Each row is a point. The window is the flat piece filled in between its corners: a triangle in 3 columns, a solid with four corners in 4, and so on. A path goes straight from each point to the next, and from the last back to the first. After which points does the path pass through the window?

Window (3 x 3):
[[-0.48 -0.20 -0.35]
 [ 0.18  0.15  0.71]
 [-0.06 -0.29 -0.31]]
Path:
(1): [ 0.11 -0.15  0.74]
(2): [-0.48 -0.35 -0.18]
(3): [-0.39  0.39 -0.12]
(4): [-0.17  0.10 -0.08]
(5): [-0.07 -0.32  0.30]
(6): [ 0.22 -0.16  0.55]
(7): [-0.34  0.41  0.00]
(8): [0.08 0.21 0.43]
Through the window after points: 4, 6, 8

Window, 4 rows:
[[-0.06  0.77  0.03  0.17]
 [ 0.34 -0.17 -0.31  0.22]
 [-0.40 -0.74  0.34  0.02]
 [-0.15  0.00 -0.48  0.02]]
Path:
(1): [-0.14 -0.10 -0.38  0.27]
(2): [ 0.22  0.15 -0.29  0.79]
(3): [ 0.16 -0.13 -0.14 -0.45]
(4): [-0.04  0.04  0.25 -0.18]
(5): [-0.39 -0.05  0.03  0.40]
(6): [-0.34 -0.47 -0.08  0.45]
(7): [-0.29 -0.71  0.48 -0.27]
(8): [-0.14 -0.15 -0.35 -0.39]
(9): [-0.18  0.05 -0.38  0.61]
(10): [-0.49  0.23 -0.16  0.33]
(11): [-0.27  0.16  0.17 -0.15]
(12): [ 0.27  0.39 -0.26 -0.15]
(13): [ 0.14  0.24 -0.41  0.42]
(14): [-0.04 -0.07 -0.69  0.41]
(15): [ 0.02  0.05 -0.03 -0.25]
(16): [-0.09  0.18 -0.51 -0.49]
Through the window after points: 2, 4, 6, 8, 14, 16

Window (6 x 6):
[[-0.24  0.27  0.19 -0.58 -0.36  0.18]
 [ 0.25  0.46  0.26 -0.14 -0.06 -0.18]
 [-0.50  0.55  0.57 -0.14 -0.36 -0.27]
 [-0.37  0.07  0.11 -0.30  0.21 -0.07]
 [-0.10 -0.81 -0.18  0.38  0.35  0.42]
 [ 0.53  0.24 -0.62 -0.31 -0.38 -0.46]]
Path:
(1): [ 0.16 -0.04 -0.03 -0.39 -0.19 -0.29]
(2): [-0.05 -0.70  0.03 -0.47  0.18 -0.09]
(3): [-0.03  0.26 -0.11  0.21  0.02  0.08]
(4): [ 0.23  0.70 -0.02 -0.01 -0.12  0.50]
(5): [ 0.18  0.05  0.02 -0.22 -0.26 -0.33]
(6): [ 0.21  0.12  0.28 -0.46 -0.27 -0.78]
(7): [ 0.20  0.45  0.10 -0.07 -0.03  0.03]
(8): [-0.41  0.58 -0.21 -0.04 -0.31  0.05]
(9): [ 0.17 -0.38 -0.14 -0.21 -0.02 -0.12]
(10): [-0.21  0.21  0.47 -0.27 -0.06 -0.45]
(11): [-0.26  0.97  0.04 -0.31 -0.39  0.17]
(12): [-0.37  0.45 -0.22 -0.10 -0.04  0.26]
(13): [-0.04 -0.15  0.53 -0.75 -0.36 -0.07]
(14): [-0.15 -0.20  0.20 -0.37 -0.15 -0.03]
(15): [-0.15  0.50 -0.28 -0.08 -0.26 -0.02]
(16): [ 0.17  0.62 -0.61 -0.13 -0.30 -0.23]
Through the window after points: 2, 6, 12, 16

Window, 8 rows:
[[ 0.76 -0.31 -0.13  0.14 -0.39 -0.03 -0.36  0.20]
 [-0.11  0.06 -0.10 -0.15  0.19 -0.12  0.27 -0.27]
 [ 0.04 -0.23  0.27  0.29  0.06 -0.06  0.40  0.20]
 [-1.13  0.20  0.79 -0.08  0.17 -0.25 -0.84  0.88]
 [-0.42  0.08 -0.19 -0.10 -0.35 -0.50  0.70  0.22]
 [ 0.26  0.02 -0.40  0.27  0.20 -0.02  0.21  0.25]
 [-0.33 -0.06 -0.19  0.43  0.05 -0.28 -0.10 -0.22]
 [-0.24 -0.46 -0.38  0.04  0.13 -0.02  0.23 -0.02]]
Path:
(1): [-0.19 -0.27  0.25  0.05  0.32 -0.62 -0.34  0.42]
(2): [-0.03  0.19 -0.03  0.18 -0.29  0.16 -0.04  0.24]
(3): [-0.40 -0.04  0.36 -0.11 -0.38  0.50  0.37 -0.08]
(4): [ 0.54 -0.28 -0.57  0.30  0.18 -0.46  0.15  0.06]
(5): [ 0.39 -0.58  0.43  0.51  0.05 -0.74  0.04  0.11]
(6): [-0.17  0.20 -0.25 -0.02  0.02  0.51 -0.07  0.30]
(7): [-0.47  0.15 -0.17  0.12 -0.30 -0.06  0.15  0.01]
(8): [-0.02 -0.51 -0.23  0.14  0.31 -0.40  0.26  0.04]
(9): [-0.09 -0.40  0.28 -0.17  0.41 -0.57 -0.03  0.06]
(10): [-0.27  0.19  0.07  0.51 -0.21  0.46 -0.13  0.57]
(11): [-0.37 -0.14 -0.17  0.08 -0.38  0.12  0.22 -0.11]
(12): [ 0.15 -0.17  0.15  0.44  0.50 -0.46 -0.11  0.59]
Through the window after points: 7

Window:
[[-0.29  0.14  0.22 -0.23 -0.17  0.55  0.34  0.40 -0.16]
 [-0.62  0.36  0.52  0.32  0.19 -0.08  0.66 -0.26  0.40]
 [ 0.07  0.02 -0.17  0.16  0.29  0.77  0.47  0.30 -0.03]
 [ 0.46  0.72  0.06  0.46  0.00  0.17  0.29 -0.36  0.46]
 [-0.18 -0.14 -0.33  0.04 -0.36  0.32 -0.33  0.11  0.29]
 [-0.29 -0.09  0.29 -0.45  0.38  0.85  0.07  0.22 -0.09]
 [ 0.15 -0.20 -0.58 -0.22 -0.51 -0.27  0.04 -0.26  0.39]
 [ 0.01 -0.28 -0.11  0.20 -0.49 -0.38 -0.26 -0.44  0.02]
 [-0.08  0.13 -0.61  0.01 -0.39  0.05 -0.21 -0.46 -0.04]]
Path:
(1): [-0.16 -0.01  0.24 -0.04 -0.23  0.58  0.40 -0.40  0.03]
(2): [ 0.27  0.22 -0.17  0.29 -0.55  0.52  0.13 -0.50  0.01]
(3): [-0.19  0.01 -0.29  0.07 -0.15 -0.07 -0.06  0.03  0.33]
(4): [-0.49  0.60  0.56  0.23  0.71 -0.21  0.50  0.06  0.16]
(5): [-0.30 -0.15 -0.05  0.19 -0.54  0.41  0.42 -0.38  0.41]
(6): [-0.05  0.04 -0.18  0.11 -0.09  0.41  0.27 -0.32  0.19]
(7): [-0.37  0.42 -0.17 -0.19 -0.03 -0.06 -0.29  0.53 -0.06]
(8): [-0.17  0.28 -0.14 -0.14  0.12 -0.07  0.05 -0.01  0.04]
(9): [-0.14 -0.25  0.02  0.08 -0.71  0.61 -0.04 -0.35  0.12]
(10): [-0.46 -0.36  0.55 -0.61 -0.53  0.69  0.57 -0.09  0.05]
(11): [ 0.17  0.28 -0.52  0.30  0.62  0.33 -0.31  0.29  0.02]
(12): [-0.03  0.24 -0.10  0.09 -0.13  0.09  0.06  0.12  0.09]
Through the window after points: 4, 10, 12

Window (11 x 11):
[[-0.54 -0.29  0.32  0.10 -0.59 -0.02  0.22  0.11  0.55  0.04  0.13]
 [-0.35 -0.15  0.04 -0.07  0.10  0.18  0.50  0.14  0.74 -0.09  0.13]
 [ 0.10 -0.04  0.01  0.01 -0.69 -0.35  0.94  0.16  0.44  0.00 -0.03]
 [ 0.52 -0.40  0.18  0.10  0.39  0.45 -0.56 -0.53 -0.09 -0.35 -0.61]
 [ 0.55  0.39 -0.41  0.11 -0.13 -0.12 -0.46  0.28 -0.14  0.26 -0.30]
 [ 0.41 -0.02 -0.25  0.57 -0.03  0.26 -0.33 -0.58  0.36 -0.11 -0.24]
 [ 0.48  0.63  0.25  0.21  0.35 -0.34 -0.05 -0.28 -0.75 -0.10  0.06]
 [-0.49 -0.02 -0.15 -0.12 -0.45  0.16  0.74  0.10 -0.10 -0.18  0.31]
 [ 0.40  0.25 -0.02 -0.10  0.01 -0.05  0.08 -0.30 -0.37  0.58  0.09]
 [ 0.43 -0.31 -0.07 -0.21  0.02  0.33 -0.79 -0.61  0.62 -0.51 -0.10]
 [ 0.36 -0.01 -0.36  0.17  0.23 -0.60 -0.06  0.05 -0.66  0.29  0.22]]
Path:
(1): [ 0.52 -0.26 -0.04  0.10  0.16 -0.08 -0.15  0.02  0.00  0.01  0.12]
(2): [-0.40  0.22 -0.06 -0.07 -0.20 -0.03  0.12 -0.36  0.25 -0.16 -0.09]
(3): [ 0.10 -0.02 -0.44 -0.59 -0.05 -0.30 -0.39 -0.75  0.42 -0.05 -0.24]
(4): [ 0.40 -0.01  0.28  0.47  0.09  0.18 -0.13  0.04 -0.08 -0.12  0.05]
(5): [ 0.57 -0.32  0.21  0.18  0.13  0.09  0.16  0.31 -0.23 -0.32  0.48]
(6): [-0.14  0.08 -0.16 -0.15 -0.09  0.01 -0.07 -0.39  0.24  0.13 -0.46]
(7): [-0.30  0.15  0.20  0.00  0.07 -0.08  0.33 -0.54  0.61 -0.24 -0.57]
(8): [ 0.42 -0.23 -0.10  0.10 -0.27  0.35 -0.17  0.21  0.11  0.01  0.26]
(9): [ 0.47 -0.17 -0.12  0.50 -0.06  0.19 -0.01 -0.14  0.27 -0.18 -0.10]
(10): [-0.10  0.49 -0.27 -0.18  0.10 -0.16 -0.79 -1.11 -0.05  0.19 -0.21]
(11): [-0.52  0.21  0.03 -0.19 -0.51 -0.20  0.66 -0.42  0.24  0.04 -0.12]
(12): [ 0.60 -0.28 -0.08  0.24 -0.20  0.00  0.22  0.51  0.08 -0.05  0.23]
Through the window after points: 1, 9, 11

Window (12 x 12):
[[-0.25  0.38 -0.54 -0.03 -0.51  0.28  0.31 -0.02 -0.22  0.23 -0.14  0.25]
 [ 0.88  0.67  0.39  0.33 -0.05  0.64 -0.43 -0.37 -0.31 -0.09 -0.38 -0.44]
 [ 0.23 -0.04  0.29  0.03  0.27  0.27 -0.07  0.04 -0.85  0.24 -0.26  0.42]
 [-0.59  0.37  0.34 -0.61  0.22  0.17  0.06 -0.45 -0.21  0.07 -0.02 -0.12]
 [ 0.25  0.41  0.03 -0.02 -0.26 -0.35  0.25 -0.02  0.35  0.27  0.11  0.55]
 [-0.02  0.38  0.58  0.16 -0.67  0.80  0.01 -0.26 -0.94  0.54  0.23  0.58]
 [-0.58 -0.71 -0.10 -0.75 -0.06  0.24  0.56  0.05  0.39  0.15 -0.34 -0.14]
 [-0.29  0.43  0.37  0.14 -0.10  0.29 -0.16 -0.09  0.05 -0.22 -0.25 -0.02]
 [-0.40 -0.49  0.31 -0.07 -0.58  0.24 -0.06 -0.61 -0.86  0.22  0.12  0.09]
 [ 0.01 -0.02 -0.11  0.02  0.32  0.03  0.01  0.09  0.25  0.26  0.30  0.07]
 [-0.34  0.04  0.14 -0.70 -0.03  0.13 -0.16  0.41 -0.31  0.19 -0.14 -0.11]
 [-0.56  0.26  0.02  0.04  0.09 -0.30  0.09  0.01 -0.22  0.82 -0.26 -0.13]]
Path:
(1): [-0.49 -0.06  0.00 -0.31  0.43  0.20 -0.54 -0.09 -0.10  0.41 -0.49  0.09]
(2): [-0.07  0.24  0.18  0.05 -0.10 -0.04  0.32  0.02 -0.41  0.40  0.05  0.05]
(3): [ 0.02  0.13  0.24 -0.11 -0.05  0.19  0.25  0.05 -0.11  0.20  0.05 -0.05]
(4): [-0.30  0.51 -0.14 -0.06 -0.04  0.06 -0.25 -0.09 -0.06  0.30 -0.42  0.36]
(5): [ 0.07  0.24  0.04 -0.48  0.23  0.33 -0.48  0.16 -0.06  0.86 -0.45  0.44]
(6): [-0.25  0.05  0.10 -0.22 -0.05  0.05  0.13  0.07 -0.13  0.00  0.12 -0.11]
(7): [-0.04  0.47  0.44  0.22  0.06  0.20  0.17 -0.23 -0.71  0.12  0.22 -0.05]
(8): [ 0.01 -0.16  0.02 -0.49 -0.27  0.46 -0.15 -0.04  0.08  0.26 -0.30  0.47]
(9): [-0.22 -0.11  0.06 -0.35  0.14  0.17 -0.35 -0.11 -0.18  0.21 -0.24  0.20]
(10): [-0.21  0.65 -0.02 -0.14 -0.62  0.26  0.57  0.43 -0.41  0.11  0.03 -0.19]
(11): [-0.12  0.29  0.40 -0.06 -0.55  0.35  0.47 -0.16 -0.42  0.09  0.35 -0.35]
(12): [-0.14  0.13  0.29  0.06 -0.23  0.50 -0.31 -0.21 -0.57  0.52 -0.19  0.76]
(13): [-0.02  0.20 -0.05 -0.43 -0.18  0.53 -0.13 -0.30 -0.06  0.53 -0.29  0.33]
(14): [-0.27  0.11  0.15  0.25 -0.28 -0.11  0.40  0.14 -0.62 -0.19  0.01 -0.10]
(15): [-0.25  0.44  0.39 -0.08  0.28  0.02  0.55 -0.14 -0.92 -0.30  0.20  0.04]
(16): [-0.05 -0.01  0.07 -0.07 -0.32  0.40 -0.57 -0.12  0.18  0.90 -0.48  0.13]
Through the window after points: 1, 5, 9, 11, 15
